Each point is reached from the start by the listed moves, each made 0, 1 or 2 times, or once backwards (-1), plus a little noise. Is the number of moves made odd or even? Then give how often each move was made.

Moves:
(1): [ 27  20 -12   3  -1]
(2): [ -9   9   6  11 -18]
(3): [ 9 -1 35  2  3]
Start: [ -7 -12   0  16   5]
Points:
[  3  27   2  41 -31] -> odd (1, 2, 0)
[-42 -13  60  37 -26] -> even (-1, 2, 1)
[  3 -13  36  18   9] -> odd (0, 0, 1)

Moves:
(1): [ 14  -2   3  -1  -9 -10   8  -1  -6  -9   1]
(2): [  0  13  -1  -7  -1   5   5   2   1  -1 -18]
(3): [ -2  -6   5  -1  -2   1 -12   0   2   2  -7]
(4): [  2  -1   6  17 -16   6   1  -2   3   0   2]
(5): [-1  0  5  4 10 -1 -1 -1 -4 -2  2]
(6): [ 7  0 -3 -5 -4  5  0 -3 -7 -3  6]
(7): [-7 -7 -3  0  5  7 14 12  4  0 -5]
(8): [  1   4 -13   8  -4   5  -4  13   1  -5  -6]
(9): [12 -2  7  1  9 -2  3 -1 17 -3 -3]
Start: [  5  -9   6   5  -1   3   2   1  -5 -10  -6]
Points:
[ 59  -2  10 -24   5  -2 -23  -3   6 -33 -33] -> odd (1, 1, 2, -1, 0, 2, -1, 1, 2)
[ 60 -16   9  59 -51  -9  -2   5   3 -38   8] -> odd (2, -1, 0, 2, 0, 0, -1, 2, 1)
[ 32 -34  -3  30 -35  13  18  47  20 -35 -44] -> odd (2, 0, 2, 1, -1, 0, 2, 2, 1)
